Each row of a before or after table is a point. The points were changed in one or more steps. Then noise was added and the rows were shuffled. The steps act on how far a point lies along the listed directions, d1 being the first. Name the steps. A step turns or swaps two directions, mirrors them in a line or flattens them onto one, adds a multiple of one to another, or multiplies one. Angles are multiples of 10 degrees, from the lower direction toward the higher: turns from -170 to 170, lines from 10 to 170 but not 90. Use the fewest steps. Two steps may share a direction if one is a turn and the other turns, adds or multiplies; they go together, in the order done. Otherwise the lowest direction goes first.

Directions:
(1): [0.08 0.36 0.58]
(2): [ 0.18 -0.57  0.34]
(3): [ 0.66  0.11 -0.16]
Before (11 x 3)
[[ 0.93  0.13  0.08]
 [-0.51  0.93 -0.02]
 [-0.05  0.25  0.35]
 [-0.37  0.15 -0.32]
 [-0.22  0.73  0.15]
 [-0.20  0.05  0.06]
 [-0.07 -0.34 -0.10]
 [-0.42  0.29 -0.28]
 [ 0.33  0.34 -0.32]
 [ 0.05 -0.16 -0.61]
 [ 0.09  0.37  0.06]]
After (11 x 3)
[[ 0.06 -0.20 -0.45]
 [-0.21 -0.58 -0.03]
 [-0.04  0.16  0.43]
 [-0.23 -0.54 -0.80]
 [ 0.76  0.40 -0.36]
 [-0.17 -0.50  0.11]
 [ 0.46 -0.30 -0.23]
 [-0.20 -0.10 -0.04]
 [ 0.35 -0.25  0.51]
 [-0.21 -0.01 -0.48]
 [-0.39 -0.95 -0.86]]
Steps: turn d1 and d2 by -130 degrees; multiply d1 by 1.3

Directions:
(1): [ 0.53  0.09 -0.62  0.32 -0.16 -0.37]
(2): [ 0.34  0.01 -0.31 -0.74 -0.14  0.42]
Before (12 x 6)
[[-0.32  0.25  0.50  0.45  0.15  0.09]
 [ 0.53  0.23 -0.60  0.48 -0.09 -0.32]
 [-0.19 -0.10  0.05 -0.48 -0.01  0.28]
 [-0.05 -0.13 -0.14 -0.10  0.17  0.12]
 [ 0.44  0.05 -0.30  0.84 -0.16 -0.59]
 [ 0.16  0.18 -0.66  1.04 -0.01 -0.87]
 [-0.41  0.19  0.38  0.30  0.26 -0.28]
 [-0.33 -0.23  0.60 -0.24  0.09  0.14]
 [ 0.11  0.07 -0.08 -0.45 -0.34  0.34]
 [ 0.60 -0.11 -0.75 -0.46 -0.46  0.04]
 [ 0.15 -0.03  0.12 -1.01 -0.24  0.65]
 [-0.46 -0.22  0.51 -0.09  0.06 -0.13]]
After (12 x 6)
[[-0.52 -0.23  0.73  0.08  0.19 -0.06]
 [ 0.01  0.10 -0.02 -0.36 -0.29  0.28]
 [-0.64 -0.23  0.67  0.17  0.11 -0.29]
 [ 0.78  0.26 -0.81 -0.04 -0.18 -0.01]
 [-0.47  0.22  0.47  0.45  0.29 -0.38]
 [-0.06 -0.11 -0.13 -0.07  0.19  0.13]
 [ 0.01 -0.01  0.24 -0.74 -0.20  0.44]
 [ 0.69  0.04 -0.53  0.30 -0.25 -0.27]
 [ 0.77 -0.11 -0.91 -0.81 -0.56  0.24]
 [ 0.49  0.17 -0.86  0.38 -0.11 -0.45]
 [-0.43  0.28  0.61  0.66  0.18 -0.02]
 [-0.32 -0.14  0.19 -0.24 -0.01  0.15]]
Steps: add 0.7 times d1 to d2

Directions:
(1): [-0.26 -0.23  0.60  0.29 -0.33  0.06  0.06  0.29  0.76 -0.58  0.19]
(2): [-0.23  0.32  0.30  0.47  0.18 -0.94 -0.12  0.19  0.06  0.53  0.16]
(3): [ 0.26  0.16 -0.08 -0.98  0.05 -0.47 -0.41  0.23  0.35 -0.20  0.27]
(4): [ 0.38  0.10 -0.26  0.56 -0.07  0.03 -0.87 -0.39 -0.04 -0.34  0.40]
(5): [ 0.45 -0.45 -0.28  0.23  0.66 -0.09  0.46  0.42 -0.03 -0.18  0.57]
Before (8 x 11)
[[-0.23  0.27 -0.05 -0.99 -0.31  0.21  0.22 -0.11  0.14 -0.15 -0.58]
 [ 0.67 -0.19 -0.74 -0.07  0.93 -0.28  0.08 -0.06 -0.59  0.15  0.29]
 [ 0.44 -0.67  0.11 -0.35  0.67 -0.45  0.25  0.66  0.16 -0.09  0.68]
 [-0.63  0.64  0.30 -0.63 -0.31 -0.17  0.47  0.07  0.13  0.55 -0.63]
 [ 0.21  0.51  0.26 -0.18  0.16 -0.51 -0.30 -0.11  0.16  0.09  0.16]
 [-0.45 -0.35  0.42  0.22  0.07 -0.25  0.47  0.46  0.49 -0.30 -0.02]
 [ 0.01  0.36  0.25 -0.06 -0.16 -0.39 -0.60 -0.15  0.44 -0.58  0.16]
 [-0.21 -0.14  0.52  0.33 -0.52  0.60  0.37 -0.07  0.11 -0.10 -0.42]]
After (8 x 11)
[[-0.48  0.40  0.46 -0.22 -0.72 -0.02 -0.72 -0.51  0.34 -0.16 -0.55]
 [-0.12  0.29  0.12 -0.98 -0.23 -0.35 -0.61 -0.29 -0.37  0.65 -0.45]
 [ 0.06 -0.27 -0.07 -0.65  0.17  0.16  0.65  0.42  0.44 -0.55  0.06]
 [ 0.24  0.40  0.29 -0.09  0.21 -0.51 -0.21  0.03  0.29 -0.04  0.30]
 [ 0.36 -0.37 -0.14  0.33  0.26  0.49  0.74  0.08 -0.43  0.13 -0.06]
 [-0.21 -0.04  0.27 -0.15  0.33 -0.24  1.07  0.75  0.51  0.03  0.18]
 [ 0.49  0.17 -0.34 -0.08  0.52 -0.49 -0.31 -0.04 -0.06 -0.36  0.45]
 [-0.11  0.01 -0.41 -0.21  0.48 -0.34  0.36  0.02 -0.57  0.52 -0.35]]
Steps: turn d1 and d5 by 150 degrees

Directions:
(1): [-0.22 -0.24  0.71  0.14 -0.20  0.52  0.22 -0.19 -0.77  0.47 -0.05 -0.02
  0.28 -0.53]
(2): [-0.22  0.51 -0.75  0.47 -0.56  0.40 -0.35  0.08 -0.42  0.05  0.07 -0.03
 -0.54 -0.20]
Before (14 x 14)
[[-0.01  0.03  0.12  0.10 -0.28  0.25  0.06 -0.13 -0.62  0.14 -0.03 -0.12
   0.10 -0.46]
 [-0.61 -0.04  0.16  0.63 -0.85  0.87  0.04 -0.13 -1.11  0.59  0.08  0.20
  -0.25 -0.75]
 [ 0.74 -0.36  0.40 -0.33  0.55 -0.43  0.25 -0.06  0.69 -0.21 -0.08 -0.07
   0.27  0.44]
 [ 0.19  0.39 -0.87  0.13 -0.07 -0.24 -0.51  0.18  0.30 -0.42 -0.03 -0.04
  -0.55  0.32]
 [ 0.27  0.36  0.14 -0.05  0.26 -0.37 -0.11 -0.11  0.45 -0.34  0.09 -0.21
   0.22  0.47]
 [ 0.25 -0.04 -0.06 -0.49  0.33 -0.64  0.13 -0.10  0.73 -0.23 -0.15 -0.08
   0.14  0.24]
 [-0.14  0.27 -1.38  0.15 -0.41  0.04 -0.29  0.38  0.16 -0.16 -0.08 -0.25
  -0.61  0.20]
 [-0.19  0.35 -0.13  0.34 -0.69  0.63 -0.13 -0.17 -1.02  0.41  0.08  0.32
  -0.27 -0.36]
 [ 0.35 -0.52  0.60 -0.40  0.51 -0.32  0.17 -0.01  0.55 -0.14  0.02 -0.01
   0.41  0.23]
 [ 0.07 -0.13  0.73 -0.05  0.04  0.45  0.27 -0.17 -0.63  0.79  0.20 -0.03
   0.26 -0.54]
 [ 0.20 -0.25  0.70 -0.21  0.24 -0.20  0.25 -0.07  0.25  0.21  0.05 -0.15
   0.12  0.18]
 [ 0.61 -0.06  0.20 -0.65  0.41 -0.63  0.21 -0.15  0.88 -0.17  0.31  0.09
   0.48  0.52]
 [ 0.23 -0.30  0.02 -0.64  0.53 -0.56  0.13  0.19  0.63 -0.48  0.05  0.26
   0.23  0.38]
 [-0.08 -0.58  0.90 -0.29  0.46 -0.32  0.37  0.19  0.73 -0.15  0.08 -0.05
   0.59  0.33]]
After (14 x 14)
[[-0.03  0.37 -0.14  0.30 -0.37  0.63 -0.07 -0.06 -0.75  0.66  0.29 -0.05
  -0.30 -0.54]
 [ 0.58  0.39 -0.89  0.20 -0.08 -0.15 -0.28  0.12  0.51 -0.34  0.03 -0.11
  -0.54  0.44]
 [ 0.23  0.51 -0.11  0.05  0.15 -0.31 -0.21 -0.06  0.42 -0.36  0.10 -0.22
   0.08  0.45]
 [-0.07 -0.25  0.89 -0.08 -0.20  0.39  0.31 -0.32 -0.87  0.52 -0.01  0.35
   0.39 -0.36]
 [ 0.18  0.34 -0.66 -0.23  0.03 -0.51 -0.11 -0.01  0.67 -0.30 -0.10 -0.09
  -0.23  0.25]
 [ 0.12 -0.85  0.57 -0.66  0.51 -0.36  0.53  0.11  0.44  0.07 -0.24 -0.22
   0.61  0.23]
 [ 0.03  0.40 -0.40  0.26 -0.29  0.04 -0.20  0.11  0.09  0.06  0.13 -0.18
  -0.59  0.18]
 [ 0.44  0.61 -0.94 -0.17 -0.15 -0.36 -0.28  0.03  0.71 -0.31  0.42  0.06
  -0.27  0.50]
 [ 0.13  0.22 -0.83 -0.27  0.11 -0.39 -0.25  0.33  0.51 -0.58  0.13  0.24
  -0.34  0.37]
 [-0.31  0.48 -0.92  0.48 -0.42  0.06 -0.39  0.46  0.47 -0.37  0.24 -0.10
  -0.57  0.31]
 [-0.50 -0.50  0.96  0.30 -0.46  0.71  0.38 -0.25 -1.00  0.68  0.02  0.23
   0.26 -0.74]
 [ 0.36 -0.43  0.51 -0.46  0.60 -0.54  0.07 -0.01  0.49 -0.24 -0.15 -0.02
   0.31  0.32]
 [-0.02  0.00  0.20  0.07 -0.25  0.24  0.08 -0.15 -0.59  0.15 -0.02 -0.12
   0.15 -0.46]
 [ 0.16  0.34 -0.90  0.22 -0.23 -0.01 -0.46  0.23  0.35 -0.30  0.15 -0.03
  -0.54  0.21]]
Steps: mirror d1 and d2 in the line at 20 degrees

Directions:
(1): [-0.39  0.25  0.66 -0.45  0.51  0.49 -0.16 -0.36 -0.47 -0.66 -0.33 -0.30
  0.46 -0.20 -0.11  0.04 -0.03 -0.57 -0.38 -0.16]
(2): [ 0.44  0.43 -0.76  0.11  0.57  0.04 -0.26 -0.49  0.41 -0.32  0.36  0.55
  0.16  0.52  0.34  0.01 -0.33 -0.44 -0.34 -0.11]
(3): [ 0.03  0.42 -0.04 -0.39 -0.52  0.44  0.28 -0.22 -0.28  0.67  0.16  0.39
 -0.15  0.28 -0.21  0.54  0.56 -0.61  0.25 -0.57]
Before (13 x 20)
[[-0.04  0.04 -0.14  0.10  0.70 -0.30 -0.02  0.19 -0.02 -0.92 -0.36 -0.32
   0.20  0.09  0.24 -0.26 -0.56  0.25 -0.17  0.29]
 [ 0.41 -0.08 -0.18 -0.04 -0.21 -0.53  0.05  0.00  0.19  0.30  0.00  0.28
  -0.38 -0.02 -0.05  0.10  0.03  0.26  0.11 -0.05]
 [ 0.12  1.07 -0.39 -1.05 -0.46  0.80  0.15 -0.59 -0.49  0.83  0.29  0.49
   0.35  0.70 -0.21  0.93  0.82 -1.44  0.18 -1.15]
 [ 0.13 -0.13  0.04  0.15 -0.57 -0.34  0.42  0.44 -0.13  0.71  0.16  0.42
  -0.37  0.19  0.16  0.07  0.21  0.48  0.65 -0.35]
 [-0.12 -0.02  0.47  0.15 -0.33 -0.15  0.19  0.16 -0.11  0.08  0.03 -0.01
  -0.28  0.12 -0.05 -0.04  0.06 -0.07  0.13 -0.26]
 [ 1.12 -0.04 -1.30  0.50 -0.43 -0.70  0.18  0.19  0.66  0.88  0.43  0.55
  -0.50  0.51  0.35 -0.19  0.26  0.40  0.39  0.08]
 [-0.17  0.48 -0.12 -0.26 -0.75  0.44  0.34 -0.20 -0.23  0.72  0.22  0.29
  -0.02  0.36 -0.16  0.71  0.75 -1.02  0.57 -0.66]
 [-0.52  0.10  1.18 -0.01  0.66  0.09 -0.11  0.06 -0.35 -0.83 -0.44 -0.66
   0.38 -0.55 -0.11 -0.36 -0.40 -0.04 -0.03  0.37]
 [-0.05 -0.08 -0.41 -0.03 -1.11 -0.08  0.37  0.09 -0.11  1.27  0.17  0.52
  -0.53  0.02 -0.23  0.64  0.84  0.22  0.71 -0.32]
 [ 0.21  0.26 -0.44  0.18  0.75  0.23  0.15 -0.04  0.09 -0.38  0.06  0.33
   0.09  0.28  0.07  0.10 -0.43 -0.43 -0.62  0.03]
 [ 0.25 -0.14 -0.27  0.23  0.31 -0.20 -0.03  0.28  0.24 -0.17 -0.36 -0.04
  -0.34  0.04 -0.16 -0.13  0.02 -0.05  0.15 -0.08]
 [-0.22 -0.13  0.03 -0.07 -0.75  0.21  0.36  0.41 -0.16  0.67  0.10  0.12
  -0.47 -0.10 -0.22  0.22  0.03  0.00  0.32 -0.16]
 [-0.67 -0.01  0.93 -0.12  0.69  0.41 -0.26  0.20 -0.34 -0.86 -0.27 -0.82
   0.52 -0.41  0.04 -0.45 -0.09  0.20 -0.39  0.16]]
After (13 x 20)
[[-0.14  0.27  0.06 -0.18  0.58  0.01  0.06 -0.01 -0.23 -0.78 -0.41 -0.23
   0.24  0.18  0.09 -0.02 -0.34 -0.19 -0.15 -0.04]
 [-0.19 -0.28 -0.03  0.05 -0.69  0.04  0.36  0.51 -0.07  0.59  0.08  0.09
  -0.47 -0.15 -0.18  0.10 -0.09  0.21  0.28 -0.04]
 [ 0.35  0.26 -0.89 -0.11 -0.17 -0.25 -0.10  0.04  0.28  0.42  0.33  0.14
   0.16  0.46  0.17  0.15  0.04 -0.09  0.13 -0.20]
 [-0.13 -0.07  0.43  0.20 -0.33 -0.21  0.19  0.17 -0.07  0.04  0.02 -0.01
  -0.29  0.13 -0.03 -0.11 -0.07 -0.01  0.14 -0.19]
 [ 0.20 -0.02 -0.19  0.09  0.23 -0.03  0.02  0.20  0.12 -0.18 -0.37 -0.01
  -0.28  0.07 -0.17 -0.07  0.12 -0.25  0.12 -0.21]
 [ 0.40  0.03 -0.15 -0.13 -0.27 -0.40  0.09 -0.04  0.12  0.37  0.00  0.31
  -0.36 -0.02 -0.07  0.20  0.09  0.10  0.13 -0.15]
 [ 1.06  0.19 -1.19  0.18 -0.55 -0.34  0.27  0.00  0.39  1.03  0.45  0.66
  -0.45  0.64  0.26  0.08  0.52 -0.04  0.41 -0.23]
 [ 0.01 -0.26 -0.57  0.17 -1.01 -0.39  0.26  0.25  0.05  1.16  0.16  0.46
  -0.62 -0.05 -0.16  0.44  0.67  0.51  0.69 -0.12]
 [-0.65  0.05  0.93 -0.15  0.68  0.44 -0.26  0.17 -0.40 -0.88 -0.27 -0.82
   0.49 -0.42  0.03 -0.44 -0.06  0.10 -0.36  0.11]
 [ 0.00 -0.04 -0.43  0.35 -0.56 -0.20  0.16  0.23  0.32  0.48  0.21  0.09
  -0.14  0.17  0.11  0.23  0.31 -0.15  0.55 -0.08]
 [ 0.13 -0.12  0.04  0.16 -0.55 -0.29  0.44  0.42 -0.16  0.67  0.13  0.44
  -0.38  0.17  0.14  0.09  0.22  0.44  0.64 -0.37]
 [-0.56  0.14  1.23 -0.05  0.66  0.15 -0.08  0.00 -0.41 -0.80 -0.47 -0.61
   0.38 -0.54 -0.12 -0.35 -0.34 -0.17 -0.03  0.31]
 [ 0.22  0.28 -0.43  0.21  0.73  0.20  0.13 -0.10  0.10 -0.40  0.09  0.30
   0.15  0.23  0.09  0.09 -0.41 -0.42 -0.63  0.06]]
Steps: flatten d1 and d3 onto the line at 150 degrees

Directions:
(1): [-0.15  0.22  0.04  0.48  0.96  0.24  0.30 -0.08 -0.07  0.27 -0.58 -0.06
  0.31 -0.23  0.10 -0.12 -0.24 -0.54 -0.75 -0.36  0.16 -0.10  0.94  0.20
 -0.10  0.19 -0.24  0.03  0.37 -0.41 -0.18  0.31 -0.33 -0.44 -0.18 -0.02
 -0.48 -0.27  1.15 -0.21  0.55  0.68  0.10 -0.09  0.13  0.08  0.41  0.26]
(2): [-0.26 -0.42 -0.56 -0.21 -0.01 -0.63 -0.07 -0.30  0.26 -0.72  0.62 -0.09
 -0.29  0.51  0.21 -0.24  0.17  0.01 -0.69  0.04 -0.76  0.21 -0.37  0.17
 -0.56  0.29  0.10 -0.18 -0.38 -0.16  0.60  0.10  0.10 -0.75 -0.79 -0.09
 -0.06 -0.34  0.17 -0.27  0.69  0.25  0.20  0.48 -0.27  0.07 -0.02 -0.67]
(3): [ 0.28  0.01 -0.79 -0.35 -0.70  0.00  0.28  0.10  0.40  0.63  0.40 -0.06
  0.18  0.07  0.19  0.41 -0.01 -0.47  0.25  0.32 -0.21  0.05  0.16 -0.59
 -0.22  0.43  0.06  0.27  0.29  0.20 -0.77 -0.20 -0.36  0.28 -0.13  0.61
 -0.24 -0.27  0.07 -0.09  0.00  0.15  1.04  0.63  0.55 -0.46  0.75 -0.07]
(4): [ 0.47  0.51  0.03 -0.58 -0.25  0.02 -1.19 -0.11 -0.82  0.34  0.16 -0.10
  0.03  0.69 -0.38  0.49 -0.21  0.28 -0.63 -0.05  0.46 -0.03  0.65 -0.27
 -0.33 -0.56  0.17  0.18  0.21  0.20  0.63 -0.09  0.14 -0.14  0.17 -0.11
  0.17 -0.09 -0.42 -0.28  0.10  0.76  0.00 -0.06 -0.16 -0.30  0.52 -0.06]
Before (12 x 48)
[[ 0.00 -0.08 -0.20  0.00 -0.08  0.04  0.09  0.15  0.14  0.14  0.10  0.05
   0.18  0.05  0.19  0.09 -0.18 -0.59 -0.24 -0.08  0.16  0.04  0.34 -0.25
  -0.20  0.07 -0.27 -0.01  0.14 -0.16 -0.04 -0.18 -0.30  0.03 -0.25  0.11
  -0.20 -0.18  0.36 -0.26  0.10  0.28  0.38  0.35  0.03  0.19  0.12  0.30]
 [-0.38 -0.41  0.50  0.20  0.32  0.05  0.26  0.11  0.19 -0.59 -0.40  0.12
  -0.35 -0.34 -0.01 -0.19  0.10  0.26  0.23 -0.12 -0.22 -0.17 -0.84  0.41
   0.59  0.09 -0.26 -0.14 -0.65  0.24  0.48 -0.09  0.24  0.36  0.17 -0.23
   0.17  0.19 -0.07  0.33 -0.16 -0.35 -0.76 -0.16 -0.28  0.51 -1.04  0.12]
 [ 0.20  0.43 -0.21 -0.05  0.07  0.06  0.48  0.20  0.09  1.02 -0.27  0.16
   0.50 -0.36 -0.19  0.26 -0.19 -0.53  0.02 -0.17  0.01 -0.21  0.94 -0.24
  -0.08  0.27  0.01  0.45  0.54  0.10 -0.74  0.21 -0.51  0.21  0.09  0.48
  -0.61 -0.48  0.77 -0.09 -0.14  0.49  0.57  0.37  0.82 -0.27  0.67  0.41]
 [ 0.20 -0.46 -0.99  0.16 -0.54 -0.23  1.03  0.25  0.79  0.41  0.11  0.12
   0.32 -0.61  0.27  0.18  0.00 -0.23  0.97  0.30 -0.23 -0.06 -0.34 -0.48
   0.36  0.39  0.15  0.46 -0.11  0.04 -1.30 -0.32 -0.41  0.46  0.04  0.46
  -0.01 -0.12  0.24  0.03 -0.20 -0.56  1.03  0.60  0.64 -0.30  0.26 -0.10]
 [-0.37 -0.22  0.64  0.23  0.63  0.15 -0.51 -0.16 -0.41 -0.89 -0.03  0.15
  -0.45  0.34 -0.27 -0.52 -0.11  0.73 -0.24 -0.28  0.03 -0.12 -0.43  0.52
   0.24 -0.66 -0.14 -0.36 -0.43  0.07  1.19  0.18  0.67 -0.63  0.09 -0.52
   0.51  0.21 -0.03  0.21  0.09 -0.30 -1.35 -0.62 -0.51  0.54 -1.04 -0.15]
 [ 0.35  0.12 -0.12 -0.83 -0.88 -0.09 -0.98  0.16 -0.54  0.46  0.57  0.00
  -0.07  0.93 -0.35  0.46 -0.04  0.39 -0.36  0.46  0.07 -0.08  0.02 -0.17
  -0.24 -0.55  0.40  0.07 -0.10  0.50  0.36 -0.10  0.17  0.08  0.17 -0.04
   0.52 -0.11 -0.76 -0.28 -0.04  0.74  0.09 -0.02 -0.14 -0.40  0.48 -0.08]
 [ 0.30 -0.10 -0.37 -0.51 -0.42 -0.14 -0.19  0.22  0.08  0.22  0.31  0.08
   0.12  0.09 -0.05  0.20  0.33 -0.33  0.23  0.30 -0.02  0.01 -0.26 -0.32
   0.00  0.01 -0.13  0.09 -0.20  0.15 -0.13 -0.02  0.04  0.33 -0.10  0.31
   0.12 -0.11 -0.27  0.23 -0.18 -0.15  0.21  0.24  0.09 -0.15  0.02 -0.25]
 [-0.57 -0.16  0.28  0.23 -0.12 -0.34  0.56 -0.02  0.32 -0.92 -0.09  0.04
  -0.40 -0.17 -0.11 -0.31  0.25  0.16  0.45  0.27 -0.43  0.03 -0.97  0.22
   0.16  0.14 -0.05 -0.40 -0.75 -0.03  0.25 -0.12  0.26 -0.08  0.14 -0.32
   0.22  0.23 -0.17  0.20  0.05 -0.58 -0.63 -0.18 -0.38  0.24 -0.97 -0.41]
 [-0.26 -0.46  0.04  0.37  0.63 -0.31  0.06 -0.25  0.20 -0.82  0.06  0.08
  -0.67  0.29  0.13 -0.60  0.26  0.38 -0.34 -0.40 -0.74 -0.08 -0.72  0.70
  -0.30  0.00 -0.16 -0.24 -0.48 -0.34  0.91  0.26  0.01 -0.60 -0.45 -0.38
  -0.14  0.29  0.12  0.14  0.37 -0.25 -0.72 -0.08 -0.67  0.74 -0.88 -0.30]
 [ 0.39  0.17 -0.29 -0.25 -0.04  0.02 -0.35  0.07 -0.09  0.04 -0.14  0.11
   0.14 -0.02  0.24  0.05 -0.26 -0.07 -0.39  0.05  0.33  0.06  0.36  0.20
  -0.02 -0.18  0.24  0.27  0.01  0.22  0.01 -0.16  0.17 -0.06 -0.10  0.28
  -0.18  0.17  0.02 -0.17  0.10  0.13  0.23  0.01  0.01 -0.06  0.38 -0.02]
 [ 0.37 -0.21 -0.56 -0.85 -1.06 -0.24 -1.19  0.05 -0.45  0.03  0.88 -0.13
  -0.25  0.77 -0.22  0.46  0.24  0.30 -0.18  0.36  0.16  0.25  0.02 -0.53
  -0.58  0.01  0.61  0.14 -0.13  0.42  0.59 -0.35  0.13  0.00  0.11  0.21
   0.29 -0.07 -0.87 -0.28 -0.07  0.32  0.24  0.25  0.12 -0.41  0.34 -0.56]
 [-0.43 -0.49  0.71  0.62  0.55  0.11  0.24 -0.33 -0.38 -0.54 -0.67  0.27
  -0.11 -0.39  0.13 -0.38  0.15  0.30 -0.09 -0.16  0.16 -0.04 -0.36  0.57
   0.35  0.09 -0.14 -0.29 -0.19 -0.38  0.68  0.19  0.59  0.03 -0.23 -0.56
   0.38  0.20  0.30 -0.22 -0.08 -0.22 -0.98 -0.70 -0.59  0.65 -0.85 -0.19]]
After (12 x 48)
[[-0.23 -0.48  0.22  0.03  0.24 -0.24 -0.41 -0.56 -0.62 -0.61 -0.13  0.12
  -0.24  0.36  0.10 -0.16  0.12  0.35 -0.88 -0.09 -0.12  0.08 -0.15  0.38
  -0.22  0.02  0.03 -0.23 -0.24 -0.32  1.24  0.16  0.59 -0.49 -0.62 -0.55
   0.38 -0.18  0.21 -0.57  0.40  0.45 -0.60 -0.33 -0.68  0.41 -0.33 -0.67]
 [-0.03 -0.03  0.15 -0.38  0.14 -0.05 -1.25 -0.33 -0.73 -0.66  0.46  0.05
  -0.51  1.02 -0.41 -0.07 -0.20  0.76 -0.77 -0.15 -0.01 -0.04 -0.11  0.11
  -0.29 -0.77  0.01 -0.18 -0.35  0.25  1.49  0.02  0.69 -0.83 -0.08 -0.35
   0.52 -0.04 -0.30 -0.07  0.32  0.29 -0.86 -0.26 -0.50  0.15 -0.40 -0.41]
 [-0.33 -0.12 -0.21 -0.36 -0.54 -0.66 -0.13 -0.20  0.08 -0.98  0.52 -0.06
  -0.52  0.55 -0.19 -0.01  0.23  0.27 -0.05  0.37 -0.59  0.15 -0.89 -0.03
  -0.33  0.05  0.15 -0.32 -0.80  0.12  0.73 -0.23  0.38 -0.41 -0.16 -0.21
   0.32 -0.02 -0.50 -0.10  0.37 -0.06 -0.24  0.24 -0.48 -0.05 -0.51 -0.85]
 [ 0.27 -0.10 -0.24 -0.43 -0.40 -0.06 -0.04  0.28  0.15  0.17  0.19  0.08
   0.12 -0.07 -0.04  0.15  0.38 -0.28  0.47  0.30  0.04 -0.01 -0.41 -0.26
   0.22  0.02 -0.17  0.08 -0.22  0.14 -0.27 -0.07  0.08  0.49  0.06  0.30
   0.14 -0.03 -0.33  0.37 -0.36 -0.39  0.07  0.13  0.14 -0.07 -0.13 -0.15]
 [ 0.37  0.19 -0.06 -0.11  0.04  0.20 -0.10  0.13 -0.08  0.16 -0.38  0.11
   0.22 -0.23  0.27  0.00 -0.29 -0.11 -0.15  0.01  0.46  0.01  0.35  0.26
   0.17 -0.20  0.19  0.28  0.12  0.18 -0.20 -0.16  0.15  0.13  0.07  0.29
  -0.21  0.26  0.05 -0.12 -0.05 -0.02  0.15 -0.17  0.06 -0.03  0.30  0.20]
 [ 0.26 -0.10 -0.51 -0.39 -0.06 -0.42 -0.89 -0.39 -0.21 -0.29  0.57 -0.08
  -0.62  1.05 -0.05  0.02  0.10  0.38 -0.87 -0.19 -0.62 -0.01 -0.13  0.15
  -0.83 -0.17  0.07  0.05 -0.21 -0.05  1.18  0.08 -0.05 -0.75 -0.55 -0.15
  -0.13 -0.03 -0.19 -0.25  0.63  0.56  0.00  0.40 -0.52  0.21  0.02 -0.56]
 [ 0.40  0.24  0.26 -0.53 -0.89  0.35 -0.61  0.44 -0.42  0.91  0.13  0.12
   0.10  0.30 -0.39  0.48 -0.08  0.37  0.50  0.45  0.48 -0.24 -0.02 -0.25
   0.32 -0.58  0.29  0.18  0.08  0.59 -0.28 -0.21  0.08  0.80  0.75  0.08
   0.58  0.20 -0.90  0.06 -0.68  0.15 -0.09 -0.36  0.12 -0.39  0.32  0.48]
 [-0.18  0.21  0.14  0.52  0.67  0.16  1.16  0.25  0.36  0.67 -0.71  0.24
   0.50 -0.88 -0.10 -0.21 -0.13 -0.60  0.22 -0.34 -0.07 -0.28  0.73  0.17
   0.23  0.43 -0.14  0.28  0.45 -0.15 -0.92  0.36 -0.52  0.18  0.12  0.32
  -0.70 -0.37  1.20  0.11 -0.15  0.06  0.09  0.08  0.77  0.07  0.15  0.57]
 [-0.03 -0.05 -0.06  0.13  0.05  0.17  0.22  0.24  0.16  0.21 -0.10  0.08
   0.22 -0.16  0.22  0.05 -0.19 -0.64 -0.13 -0.09  0.27  0.00  0.41 -0.21
  -0.08  0.09 -0.30  0.02  0.22 -0.15 -0.23 -0.16 -0.31  0.11 -0.17  0.14
  -0.21 -0.15  0.47 -0.20  0.05  0.25  0.38  0.27  0.09  0.20  0.07  0.42]
 [-0.32 -0.47  0.03 -0.27  0.05 -0.37 -0.32 -0.12  0.06 -0.86  0.20  0.01
  -0.50  0.35  0.00 -0.01  0.12  0.37 -0.38 -0.04 -0.55 -0.01 -0.85  0.31
   0.04  0.09 -0.08 -0.12 -0.80  0.30  1.10 -0.12  0.35 -0.09 -0.32 -0.30
   0.19 -0.06 -0.23  0.07  0.27  0.15 -0.49  0.21 -0.47  0.39 -0.73 -0.36]
 [-0.11 -0.72 -0.87  0.41 -0.27 -0.38  1.28  0.19  0.95 -0.06  0.08  0.16
   0.16 -0.73  0.36 -0.19  0.10 -0.12  1.01  0.24 -0.54 -0.02 -0.71 -0.13
   0.43  0.46  0.07  0.25 -0.38 -0.11 -1.10 -0.20 -0.26  0.30 -0.15  0.28
   0.03 -0.07  0.34  0.12 -0.12 -0.87  0.74  0.50  0.45 -0.01 -0.17 -0.21]
 [ 0.56  0.04 -0.18 -0.65 -1.27  0.34 -0.85  0.35 -0.37  0.64  0.41 -0.02
  -0.04  0.23 -0.28  0.59  0.19  0.28  0.75  0.46  0.64  0.07  0.06 -0.72
  -0.03 -0.07  0.55  0.29  0.11  0.58 -0.16 -0.51 -0.01  0.79  0.81  0.42
   0.36  0.27 -1.12  0.03 -0.81 -0.18  0.16 -0.02  0.45 -0.47  0.26  0.02]]
Steps: multiply d1 by 1.3; turn d2 and d3 by 40 degrees; turn d2 and d4 by 50 degrees
